Each row is a point. Each copy is the shape, with its points in the same order, turned, moved and blurred by noise. Say if it was mirrored as well.

Shape, 8 rows:
|  -4 | -24 | -38 |
| -14 |  47 |  45 |
| -34 |  11 |  40 |
|  30 |  -5 |   3 |
|   9 | -27 | -11 |
|  14 | -20 |  -4 |
|  -7 |  59 |   0 |
|   2 | -23 |  -2 |
Copy 1 (8 x 3):
|  22 |   8 | -30 |
|  -6 |  22 |  63 |
|  29 |   2 |  57 |
| -21 | -14 |  -4 |
|  14 | -10 | -22 |
|   3 | -15 | -13 |
| -15 |  59 |  31 |
|  17 | -17 |   0 |
Copy 1 is: mirrored
Copy 2, 8 rows:
|   8 | -23 | -57 |
| -35 |  10 |  39 |
| -48 |  -8 |  11 |
|  14 | -37 |   2 |
|   3 | -38 | -30 |
|   2 | -42 | -19 |
|  -2 |  37 |  14 |
|  -4 | -34 | -36 |
Copy 2 is: only turned

Shape:
| -44 | -18 | -27 |  15 |
| -53 |  49 | -20 |   7 |
|  12 |  41 |  17 |  11 |
| -11 |   2 |  58 |   3 |
|   6 | -21 |  10 |   0 |
|  28 | -38 | -20 |  -6 |
|   9 | -20 |   9 |  19 |
|  -1 |  -9 |  51 | -18 |
|  20 |   2 |  55 |   2 |
| -11 |  38 | -17 |   6 |
Copy 1 (10 x 4):
|  36 |  39 |  26 | -26 |
| -20 |  43 |  39 | -68 |
| -47 |   3 |  23 | -11 |
| -13 | -31 |  60 |  -2 |
|  11 |  -7 |  15 |   5 |
|  28 |  -3 | -23 |  18 |
|   7 |   3 |  18 |  18 |
|   0 | -48 |  40 |  -4 |
| -25 | -37 |  35 |  20 |
| -28 |  23 |  12 | -36 |
Copy 1 is: mirrored
Copy 2:
|  -9 |  16 | -45 |   4 |
|  -4 |  64 |   3 |  -9 |
|   4 |   1 |  42 |   6 |
|  52 | -12 |  11 |  33 |
|  17 | -28 | -16 |   2 |
|  -7 | -50 | -32 | -21 |
|   1 | -32 |  -9 |  21 |
|  56 | -21 |   5 |   9 |
|  43 | -35 |  28 |  21 |
| -13 |  20 |  14 | -11 |
Copy 2 is: mirrored
Copy 3, 10 rows:
| -22 | -49 |  -5 |   3 |
| -54 |   1 | -25 |  25 |
|   9 |  33 |   5 |  36 |
|  -1 |  19 |  56 |  11 |
|  21 | -13 |  18 |  -5 |
|  49 | -30 |  -8 | -18 |
|  27 | -18 |  21 |  15 |
|   9 |  21 |  47 | -14 |
|  25 |  25 |  47 |  10 |
| -13 |   9 | -25 |  26 |
Copy 3 is: only turned

Shape:
|  16 | -32 | -18 |  29 |   6 |  30 |  12 |   8 |
|   5 |  -2 |  12 |  24 |  50 |  -9 |  16 |  15 |
| -29 |  18 | -36 |   2 |  -1 |  15 |   0 | -18 |
|  -1 |   7 | -28 |  -7 |   6 |  29 | -10 | -23 |
| -58 |  16 |  61 | -75 |  96 |  -4 |  31 |  -5 |
|  19 |  10 |  -9 |  33 |   1 |  12 |  29 | -22 |
| -27 | -14 | -42 |  31 |   7 |  -6 |  26 |  -7 |
|  19 |  17 | -31 |  26 |   1 |  -8 | -41 |  -7 |
|  -7 | -14 | -29 | -22 |  -8 | -16 |  27 | -11 |
| -19 |  17 |  50 |  27 |   1 | -16 | -39 |  17 |
|  17 |  18 |   2 |  28 |  17 |  17 |  22 |  47 |
Copy 1 (11 x 8):
|  25 | -10 |  -9 |  -7 |  31 |  42 |  -6 |  -1 |
| -17 | -43 |  -8 |   8 |  26 |  12 |  30 |  14 |
|   9 |  34 | -35 | -27 |  -5 |   3 |  19 |   9 |
|  13 |  23 | -18 | -44 |  11 |  11 |  23 | -14 |
| -90 | -35 | -39 |  26 | -12 | -36 |  73 | -71 |
|  -1 |  14 |  12 | -13 |  19 |  42 |  23 |  21 |
|  18 |   3 | -39 |   2 | -12 |  34 |  16 |  26 |
|  31 |  -5 |   7 | -53 |  14 |  -9 |  16 |  32 |
| -12 |   0 | -18 | -28 | -37 |  32 |   3 |  -2 |
|   0 | -15 |  31 |  12 |  13 | -56 |   4 |  12 |
| -25 | -18 |  -7 |  -8 |  49 |  14 | -14 |  28 |
Copy 1 is: only turned
Copy 2:
| -39 | -11 |   4 |  11 | -20 |  18 |   5 | -49 |
|   0 | -47 | -27 |  16 |   3 |   1 |   1 | -23 |
| -12 |  29 |  13 |  27 |  15 |  -4 |  23 |   1 |
|  -1 |  33 |   8 |  22 |   7 |  24 |  23 | -25 |
| 114 | -62 |  40 |  40 |  31 | -24 |  -8 | -10 |
| -17 |   0 | -12 |  20 | -29 |   2 |  41 | -10 |
| -41 |   8 |  -3 |  25 |  11 | -36 |  19 | -28 |
| -18 |  26 | -40 |   2 |   9 |  29 |   9 |  -6 |
|   7 |  27 |   5 | -10 |  -2 | -26 |  31 | -34 |
|   6 | -11 | -20 |  -4 | -13 |   6 | -48 |  34 |
| -33 | -54 |  -6 |  -8 |  -2 |  26 |  27 |   4 |
Copy 2 is: only turned
Copy 3:
|  20 |  -7 |  -2 | -11 | -30 |  12 |  22 |   2 |
|  45 |   5 |   2 |  16 |   8 | -10 |  12 |  37 |
|  18 |   4 |  15 |  -6 |  15 | -35 |   5 | -37 |
|  19 |   4 |  25 |   6 |   7 |  -4 |  11 | -39 |
|  46 |  68 |  74 |  41 |  75 | -43 |  63 |  56 |
|  34 |  -5 |   7 |   1 | -41 | -34 |   0 |  -4 |
|  17 | -32 |  -7 | -27 |   3 | -24 |  19 |   1 |
|  19 | -27 | -14 |  32 |   5 |  -5 | -25 | -32 |
|  -2 |   0 |  39 | -24 |   8 | -24 |  -6 |   2 |
|  -7 |  21 | -36 |  65 |  27 | -23 |   5 |  18 |
|  56 |  27 | -29 |  -2 |  -4 |   3 |  -9 |  23 |
Copy 3 is: only turned
